Every row gives one point. Any point is a mix of the corners, with weights that add up to 1. It lies inside the corners' shape when no weight is negative. Is each point inside? If not, which corners have a negative weight?

Corners:
(1): [  5 -60   7]
(2): [18  3  7]
(3): [-36  10 -18]
(4): [-2 12 20]
Points:
[-4  6 15] => inside
[ 1  8 16] => inside
[ 10 -23   1] => outside (4)
[-20   4  -7] => inside

Corners:
(1): [-30   2 -38 -17 -31  17 -12  -3 -27]
(2): [ 22 -41   5  23   1 -48  16 -17  -7]
(3): [  5  26 -29  21  12  -8  -4 -24  11]
(4): [ 27 -20   4   5  16   6   3 -31   2]
(5): [ 37 -14  -8  30  -4  -8   6   0 -24]
(6): [-29  20  25  16 -16 -16   1  -8  31]
(7): [ 22  16  24 -37  -9 -28  29  16  15]
(8): [  7   5 -20  22   1   2 -28 -15  36]
(9): [ 29  12  60 -11 -16 -55 -10  -7  -2]
(10): [ 32  15  -7 -12 -29   1   2 -25  -5]
Points:
[ 21   4   8  19  -3 -23  -7 -11  20] => outside (1, 4)
[11 11  9 -3 -8 -9  2 -8  7] => outside (2)
[  7 -11   6  15  -5 -26   5 -14   7] => inside
[ 14  15  -6   7  -4 -14  -3 -18   5] => inside
[  4  12 -12 -17 -16   3  -6  -4  -8] => outside (2, 6)
[  0   9  21   3 -13 -21  -2 -10   9] => inside

Corners:
(1): [  6  21 -31 -28  21 -28 -34  38 -27   5 -31   2  25   8  -8   7  -1  11]
(2): [ -7 -11 -11 -19   3 -33  -8  20  26 -51  19  -4   5 -15  17  -6  54  20]
(3): [  9  13 -23  29   3  21   0   3 -18  31  11   8 -13 -24 -25  -7 -36 -11]
(4): [  9   2  24  12  12 -34 -17  45 -10   3 -14 -13  23   0  12  42 -25 -11]
(5): [-18 -20  -5  28  31 -27   8 -12  -3 -29  -5  15  36 -23   5  -1 -24  17]
(6): [-10  18  -2  27   8 -26 -14  14  13  -7  -7 -15  -5 -26 -29   8   2 -21]
(7): [-12   3  -3 -18  38 -17  -7  15   2  13  24  -3  15 -18 -12   1  -5   4]
(8): [-20 -32   4  40  14  17  -6 -11  -8  16 -25  15  -6 -18  11 -23  13  -7]
(9): [ 26  12  28  32  22 -11  26  16 -23 -34 -14 -10  32 -21  -9  14  16   4]
(10): [ -8  43   1  22   5  -7  36  16   3  44   1 -22  13 -60 -11   0 -23  10]
(11): [ -5  -2  35  -6  23 -24  42   7  38   5 -22  15   5   5  12   9 -14   9]
(12): [ 30  35  13 -48 -26  -4 -15  24 -10 -16  -4 -24   4 -16 -18 -22   4  41]
(13): [ 15 -18 -14  -9 -13  -6   5 -18  13   4   4 -32  60 -29  21 -17 -17  28]
(14): [  4 -11  -7  17  17  23 -28  35  21 -15 -42 -21  20   7  13   2 -27  11]
(15): [-26 -17  -8 -30 -13  31  12  23 -21 -12 -22  45  -5 -14 -31   7  19 -17]
(16): [ 26   8  14  27  -7   0 -17  -9 -28 -12 -56 -25 -15 -29 -10  47  21   4]
(17): [-13  31   9 -39 -34  24 -16 -24 -15  16 -19   6 -13  -4   3  31  -3 -29]
(18): [-12  -4 -30 -20  -1  -9  -3 -10 -40   2  10 -34 -30 -53 -12 -26  14 -21]
(19): [ -1  11 -13 -40 -40  -2  -2 -21 -21  -2  11 -43  -6   9  -7   2  29  38]
Points:
[  3  12  -7 -11  -9  -4   0  -1  -8  -9 -12 -14   5 -22 -10   7   3   5] => outside (4, 7, 8)
[  2  14   3  -8   2 -11  -2   9 -13  -7  -8 -11   0 -12 -11  15   5   6] => outside (8, 13)
[ -2  -8  10   0  -2   1  -6   5  -3 -15 -15  -5  20 -13   8   4   6  16] => outside (1, 3, 6, 11, 18)
[  3   4   0  -5   3 -11  -6  11  -3 -11 -14  -7   5 -15  -2   7  11   9] => inside
[  4   5   9 -13  -2  -2  -8   2 -19  -7 -25 -14   7 -11  -6  13   5   1] => outside (2, 3, 10)
[  1   2   0  -8  -2  -7   4   4  -3  -4  -7 -11  12 -13  -2   3   5  11] => inside
[ -2   8   0 -12   3 -15  -7  15  -5 -14 -10  -7   5 -14  -5   3  15   8] => outside (3, 13)
[  3  -2  -6  -9  -5  -8  -1   1   1  -7  -2 -15  19 -18   3  -3   4  16] => inside
[ -2  -5  -1  -1   4  -2 -11   3  -7  -8 -14  -4   6  -8  -1   5   4   3] => outside (10)

Corners:
(1): [ 19  21   7 -12  13  31  29   4  11  31 -16 -13 -11  22  -7  21  -8  -7
   7 -32]
(2): [ 21  26 -10  18   3  -7  -8  21  -5  -2  12  -1  -3   2   1  -9 -31  46
  18  19]
(3): [-22   8   6 -41   6  -3 -28 -13   6   4  -2   9 -10  18   1   4   5  -8
   1 -34]
(4): [ -9  -9 -38  26  22  10  22 -39  15 -10  -6   1 -20 -17   7   2  -9  10
  22  33]
(5): [  5  35  -7 -10 -18   3  -1   6  52  19   2   7  36  -1 -12   9  -6 -15
  21 -19]
(6): [ 36   7 -25  21  18 -13 -25  -7  13  22 -14  15   6 -14  21  15 -21 -23
  -6  15]
(7): [ -1  -2 -25  39  -5  -2   5 -35 -19  17   7  -8  24  -8  -7  12  31   1
  -4 -16]
(8): [-23  17  -9   6 -26 -13  -5 -33   9  26 -10   1   0  27   1  16  21   5
 -16  -6]
(9): [  5  -3  13   3  -8  -9  19 -17   7   2  18  -8   1   6 -10  -4 -19 -27
  60 -47]
(10): [ 15 -14   1  11   7   0 -10  25 -14  29  34  24  -4 -13  21 -40 -27   4
  21 -11]
(11): [  7 -13  -2  17 -10   2   0   5   4   6   1 -10  32  25   6 -39 -16   0
  -6   3]
(12): [ 51  -7   2 -16  11 -13  16  32  -7  43 -13  -6   5 -14  -2  -8 -46   5
  20  -5]
(13): [-21 -21  10  -9 -22  14 -19  11  21  12  -2   7 -20 -21 -36 -12 -23 -13
  -6   9]
(14): [ 23   8  14 -20 -18 -32   3   1 -18  26  12  -2  12  13  -8   3  24 -18
  -1   3]
(15): [ 12 -14  17   4   2 -12  -6  -3 -17  29  39   9  12  14 -20 -12 -27   9
   3  -3]
(16): [-29   8   5   5  15  -8 -22 -21  24 -13   7  -2   5 -28   1  17  20  14
 -10  -3]
(17): [-14 -16  19   4   5  17  12  15  37  16 -12   0  -5  15 -47  16   7  18
   1  -1]
(18): [  0 -23   9   0 -14 -15  -9 -16  14 -11   0   8 -29  -1 -24   9 -11   5
 -18  -4]
(19): [ 40  11  18  -6  13   8  -5   0 -28 -26 -10  25  -8 -10  24   5 -26  25
  44   1]
(20): [ 12  -5 -14  -5 -44  -7 -17  -2   6  31  22 -20   1  -5   7  -3  17 -13
   1   8]
(21): [-13 -11   6   2  -4 -13   3  46   4 -14  31   8  -3  -8 -15   8 -16  21
  -2  27]
Points:
[ 11   8  -5   8   7  -2  -2  -4  -2   5   4   7   0   0   8  -1 -16  11
  14  -7] => outside (13, 14, 17, 20)
[  5   0   0  -2  -8  -3  -2  -4   4  13   7  -3   2   5  -3  -1  -3  -5
  10 -10] => inside
[-19  -1  -1  -1 -11   5  -4   4  18  10   7  -1  -5   3 -15  -2   8   4
  -8   0] => outside (6, 9, 12, 15, 19)
[ 6  8  8  2 -8 -2 -8 17 11 13 15  6  9  4 -5  1 -8 -1  8  2] => outside (3, 4, 7, 12, 18)
[-27 -13  15  -6 -23 -11 -12  27  22   9  30   0   3   5 -27 -16 -19  14
  -2  -7] => outside (1, 4, 6, 7, 14, 19)
[ 0  0 -4  5 -6 -4 -1 -7  9 16  4 -2  3  3 -9  3  0 -1 -2 -6] => outside (19)

Corners:
(1): [ -9 -12  16   7  22  -8   2   0 -14  11  -8  12 -22 -16 -18  13 -29  25
  -6  14]
(2): [ 24 -15  -4   1  28  -2 -26   1  -3   0   6   0   3  14  -1  21 -24  20
  26  27]
(3): [  7 -13 -15   9  -3  22  20 -11 -24   2  10   7   0 -28 -15 -19  16 -22
   2   5]
(4): [ 14  39  11  24   2  26   0  11  -2 -15 -12 -26   8  -1 -26 -19   9  -7
 -42   7]
(5): [ -9   7 -28 -24  -9   3  -6  -2  15  48  12   7  26  -4 -16  -4  27   4
   4 -35]
(6): [  8  -9   2   0   0   9   6   1 -21   2  10  12  11  26  -6   3  12   8
 -26   4]
(7): [ 22  -9   8  -6  -6  -8  -5  -8  11   4 -11  13   8  -2  18 -11 -32   6
 -15  -2]
(8): [ -8  -6 -27   2   6   9  -8   4  -2 -39 -36  16  24   5   6   4   7   2
   2 -24]
(9): [  5 -36  39  33  11   5   7  -4  29   6 -11 -21  18   8  25 -20   2 -18
   2  12]
(10): [-10  -4  20   7  -8  14 -22   4  -4   5 -10   4 -23  27  -9 -12  -5 -19
  24   2]
(11): [ -9  -3   4  -3  16  15 -25  19  -3 -13  16  29  -8   7  -1   9 -16  23
 -22  -5]
(12): [-18 -47  -5 -42 -16  22   5  37 -18  34  20   5   0  13  -5  12  -9   2
  -7  24]
(13): [-20 -10  19  14  11 -16  -5  14 -45  -5  -7   5  14  -8  19 -10  -3   7
  20  11]
(14): [-42  11 -16 -17  -9 -10 -17  -2  -3  -6   0   1 -14  -7   0 -29  31  10
 -21  -6]
(15): [-25 -10   2 -18  21  14  12 -24  -2  13  26 -10  37   5  12 -42   7   8
 -14 -17]
(16): [ -5   9 -19  -3 -21 -12  28  -1   9  34  21  22   9   8  20 -15 -60   6
  -6 -14]
(17): [-30 -31 -11   5 -13  20 -13  -2 -37  22  13   4  -4  15   9   0 -19   4
  10 -14]
(18): [ -7  18  10  19  -8  16  -9 -15  20   9 -34  -1   6   7  22 -13  26 -24
  16   7]
(19): [ 14 -18 -18 -13 -31  43  14  12  22   8   0  11 -12  20  -7 -10   3  18
  11 -13]
(20): [ -6  18   4  15 -38  14 -13 -22  29 -20 -20   0  23   9  10  -7  15 -16
  11 -11]
(21): [ 15  21  -6 -29  -4 -11   3   7   9  17 -10 -11 -18 -19 -11  34  13   4
   8 -12]
Points:
[ -7  17 -10 -15  -8  -5   3   2  -5  -8   2  12  19 -14  -5  -8   3  10
 -27 -13] => outside (2, 9, 10, 17, 18, 19)
[-5 -3  0 -3 -4  7 -2  0 -2  6 -2  3 -1  1 -2 -2 -1  1  1 -2] => inside
[ -2 -11  -3  -6  -4  10  -1   4  -5   7   2   6   5   6  -1  -2  -1   2
  -3   1] => inside
[  0   0  -1   4 -21  17   2  -1  18  -5  -5   8   1   4  -9 -14   8  -8
 -17  -5] => outside (2, 13, 15, 17, 18, 21)
[ -9 -10   8  -2  -8  20  -9   4   6   6 -12   1   6   7   0   1   8   1
   5  -8] => outside (2, 3, 6, 14, 16)

Corners:
(1): [ 17   7 -16  24   9 -12 -41  -4  24 -12  -3  -6 -16  24  -4  -9 -17  -4
 -27  -2]
(2): [-11 -24 -20  39  -9  21   6 -24 -14  -6  10   3  -6  21 -36   7   8  -4
  -7  17]
(3): [ 16 -18 -14 -12 -22   0  20  10  13  -1 -28   5 -23  13   3  33  24   2
 -24  10]
(4): [ -5  -5   7   4   5  -2  19  33  18  -8 -27 -26  20 -12  -8 -10   8   3
  -4   8]
(5): [  9 -34 -22  25 -12  35   9  18 -18  46  14  -3   3  13 -10 -17   2   2
   3 -22]
(6): [ 26   3 -26 -10 -24 -35   2 -14  11   0 -36 -10  -6  24  -7  11 -14  11
  31  31]
(7): [ 18  -6   9  46  -7  25   6  -2   6  13   9  14   4  60 -18  -3  -2 -15
  14  -3]
(8): [-27 -43 -20  24  31  13   8  12   8  11   9 -12 -21  32   5 -24   0  -1
  15  41]
(9): [-20  -2  22  -1 -16  -8   0   2  -4 -10  -2   8  12  10  -3  -7 -27 -17
 -16   3]
(10): [  3 -20 -10 -10  -9  25 -25   2   8   7  -6   9 -13  54 -47 -15 -15  -9
   3  -9]
(11): [ -5 -22  -5  20   0  16 -33  -5 -14 -23 -10   8 -12  31 -19   9 -28 -15
   1 -37]
(12): [-15   6   9  24 -11  21 -26   8   9  48   7  14  30  -3  -9 -10 -13  -6
  15 -19]
(13): [ -7 -26  29   6   6  11 -25 -24   4  -6  -4  -6 -39  36 -15 -16 -38  10
  32 -12]
(14): [-32 -14 -22 -21 -20  -7   7  -4 -23 -32   0   0   2 -15 -21 -16  -1  22
  16 -14]
(15): [  4  11   5 -38   8  13  -6  10 -11  17  -5  10   9 -28 -29 -11 -22  17
  -3 -48]
(16): [-27 -23  -2 -12  22  -6 -17   2  11  12  -4 -37  26  21 -11  -7   6   5
   6  23]
(17): [ 35 -45   7  13  -1  -7  19  13  23   8 -19  -6   1   4  10 -21  11   4
  30  17]
(18): [ -7   5 -14   6  23 -22 -45 -12   6   6 -21 -17  30  17 -38 -25 -32  40
 -20 -26]
(19): [ -8 -17 -10 -18  -4 -15  23 -10  13   0 -33 -19   7   9 -14 -51  29  12
  14  18]
(20): [ 14 -22  -3  -7 -14 -10  30  21  41  -1 -13   4   4   7   6  -9 -12 -24
  -1 -12]
(21): [-29  17  -5 -13   4  26  -1   4  14  30 -12 -27  53 -17  17 -26  -2  34
  -5  27]
Points:
[  3 -14  -9   4  -9   2   3   1   7   4 -13  -1  -4  14  -9   2   3   2
  -1   6] => inside
[-11  -9 -10   4  -3   5  -2   2   0   4  -5  -7   7   7  -9 -10  -5   7
   0  -1] => outside (10, 17)
[ -2  -6   0   6  -5  -7 -11  -2  11  -6 -19  -5   0  18  -4 -12  -8  10
   8  10] => outside (2, 5, 15, 16, 20)
[ -4 -14  -4   1  -4   3  -2   0   2  -1  -8  -4   1  14 -11  -9  -8   3
   2  -1] => outside (12)
[ -8 -12  -7  -2   0   4  -1   4   2   2  -7  -6   5   6 -11 -12  -6   7
   5  -1] => inside
[ -1  -5   7  -2  -1   3 -10   4  12   4 -11  -2  14  10 -11 -12 -11   3
   1 -13] => outside (2, 5, 6, 8)
[ -5 -13  -3   5  -1   2  -1   3   6   3  -9  -7   7  11  -9 -12  -5   4
   4  -1] => outside (10)
[  6 -16  -4   3  -1  -1  -3   3  11   3 -10  -5   0  12  -8 -11  -6   3
   6   1] => inside

Corners:
(1): [-10  28 -29  39  -4  38  40   3   2  17   0  25  12  21 -12 -22 -27 -25
  27  -4]
(2): [-32   9  29 -34  26  -8 -12  -7  -4 -37  16 -21  -5   0 -18 -31  17  40
 -17  25]
(3): [ 33  23 -14  20 -20   5  18  34  18 -31  42  54  12   0  11 -27 -45 -33
  -8  17]
(4): [ 11  11  -7  -5  -6   2  35  -4 -10 -20  -6   3  -2  25   3  33 -39  26
   5  -3]
(5): [-12 -20   0 -11 -10  13   7  38  24  13   1  14 -19  -1  -3   8 -39 -14
   8   8]
(6): [ -3  44  15 -41  27   0  26   1  36  -6  17   7 -16 -22 -22  29  -5  32
   2  19]
(7): [-22 -38  16  -2   3  14  40  -7 -14   5   2   3 -26  22 -40  -8  31  -3
 -35  35]
(8): [  5  -8  27 -10  26   5 -10 -16 -11  28  11   1 -18  22   6  13 -39  14
 -23 -41]
(9): [ 16 -26  15 -38   0  36  38   9  28 -11   5 -27 -10 -17 -22 -42  60  44
   9  36]
(10): [  2  18  24  -3  13   3   2  12 -21 -15 -20  24 -19   4  12 -10 -12  -6
  11 -36]
(11): [ -6  11  31  31  -5   5  18   6  -1   8  -9  10   2   1  33 -33 -41   6
 -39 -14]
(12): [ 40 -29   3  18  -3  12 -26 -14  47 -36  34  33  16  -6  17 -15  15 -31
 -19 -15]
(13): [-17 -29  40 -36  33  25 -26  25   5   5   0  21 -40  49  21  31  15   5
  -4  41]
(14): [-43 -14  40   8  25  -8 -51 -14 -18 -17  35 -11 -12 -10  22  22  19  60
 -48 -25]
(15): [  0  21  10 -17   3  32 -15  -5 -29 -44  19 -14  11 -13  -1  44 -37 -10
 -16  -1]
(16): [ 29 -22  38  30  15  10 -38  13   0 -47  -4  35  20  19  15   3 -21 -16
 -40 -10]
(17): [ 22   2 -10 -36  10  19 -16  46  21 -14 -15   2 -31  -3  21 -26  20  26
 -25 -16]
(18): [ 10  -3  18  18  -5   0 -17   2 -23   4  -8 -29   8 -11 -19  30  29   4
 -22  15]
(19): [-15 -21  -4  -9  17  -6  16  22  15  16  15  -7  25 -32  -2 -13   0 -25
 -11  -4]
(20): [ 44  27  11  19  38  13  16  12  10 -37 -14   8 -34  -7  22 -25 -50 -35
  15 -13]
(21): [ 18 -12 -38 -20   7  25  50  -4  14  21 -25  -4 -25 -27 -16 -12 -10  10
  14  48]
Points:
[  8   5  12  -6  10  12   4   6   4 -15   5   7 -12   2   1  -2 -10   8
 -11   4] => outside (19)
[  5   0   8  -8  12  13   9   5   9  -9   6   7 -10   1   2  -3 -13   6
  -6   1] => outside (18)
[ -2   6  13 -13  11  11  -2   4  -2 -22   9  -2  -5  -2  -2  -1  -8  10
 -13   6] => inside
[ 17   6   5   0   3  24   8  10  18 -12   8  16  -9   5  15   0 -30   4
  -5   2] => outside (2, 7, 10, 18, 19)
[  5  -2  16  -3  14   5  -4   9   5 -18   7  15 -10   2  11  -4 -19  -2
 -17  -2] => outside (1, 9, 18)

Corners:
(1): [-14   5 -19  -4  30 -29 -13   9  20 -11  17  19  15 -16 -17  18  -3 -13
 -27  19]
(2): [-33  -9  40  -8 -12  -5  -1  20   1  11 -38  29  14  37  13 -17  27 -26
 -12  19]
(3): [  5   4  14  23 -24 -16 -16  -5   7  12   7   1  21  15 -13  -5   2 -34
   8 -16]
(4): [  5  18   3  19 -35  22  32 -12   2  11   5 -12  10  -1 -18 -21 -16   6
 -22 -16]
(5): [ 27 -22  -7 -20 -26  24 -16   0 -15  11   0  20 -30  -5  16 -21  -9  33
  -8 -17]
(6): [ 15  23 -29  14  -8  11 -11  15  -4  12  20 -23 -17 -16 -14  -2   6 -17
  -8  22]
(7): [ -2  12 -25 -17  37 -14 -17 -13  43  16  41 -40 -20 -34 -45  -9 -31 -31
 -25  21]
(8): [-10 -38  21  47 -10 -28 -22  17 -16  30 -30  54  22  -9 -15 -10  10 -18
   1 -30]
(9): [ -3  -9  17  18 -18 -14 -17 -13  12   3 -30 -11  35  13   3  19 -17  -6
   8   3]
(10): [ 10 -23  -1 -26  20  21 -42   9   9  -8  37 -26 -34  -4   9  26  -1  14
  16  18]
(11): [  3  24  20  10  -1   9 -16 -10  -2 -22 -34 -17  10   7 -30   7  12 -18
  18  29]
(12): [  1  -7   4 -14  15  -6 -17  -2 -17 -14 -11  -6   2  41  14  13  16 -37
  -9  15]
(13): [ -6   8  25  -4  -8  -7  10   7  21  35   9 -26  28 -28   0 -21 -33   9
  26  -4]
(14): [  5   8 -13   9 -10   6   3  39   0 -23 -37  15 -29  60  17 -36  31 -18
 -50  20]
(15): [ 24 -12 -16  11 -15   0  -6  15   0  22  -6  15  16  -7 -27  -8   1   3
 -18 -20]
(16): [ -2  -1  22 -11   3  13 -22  10 -13   6 -25  23  -7  40  22  11  26  -9
  -7   8]
(17): [ -3  11 -26 -30  23  16 -23   6  -3 -12   9 -27  -1  13 -11  22 -32   4
 -20  21]
(18): [-28  21  19 -16  10 -23   7   1 -12 -27   3  31 -31  -8 -17  27  11 -28
 -32   9]
(19): [-24  25 -29   3  -1  -7   3  -3  -1   4  28  10 -32  -4 -16  12  36 -27
 -47 -15]
(20): [-13  19  -9 -18  -3  21  15   5   7   4  14 -14 -12   6  -8  -4 -25 -27
  25 -13]
(21): [ 10 -17  21 -16   3   1 -34   2  20 -13 -16  -6  20 -33 -12 -10 -55 -13
  30 -12]
Points:
[  2  -2  -1   2  -5  -3  -9   5   7   9  10  -2  -5  -8  -9  -6  -6 -11
  -6  -3] => outside (11, 16, 17)
[ 2  2  2 -6 -1  2 -9  6  5  1 -3  0  1  5 -5 -2 -4 -9 -7  7] => outside (8, 19)
[ 0  5  4 -1 -7  3 -4  2  1  4 -5  1  1  4 -7 -5 -4 -8 -9  1] => outside (10)
[ -4   2   4  -5   0   1  -5   6   3   4   0   4  -6  -2  -7  -6   0 -14
  -6   0] => outside (3, 9, 17)
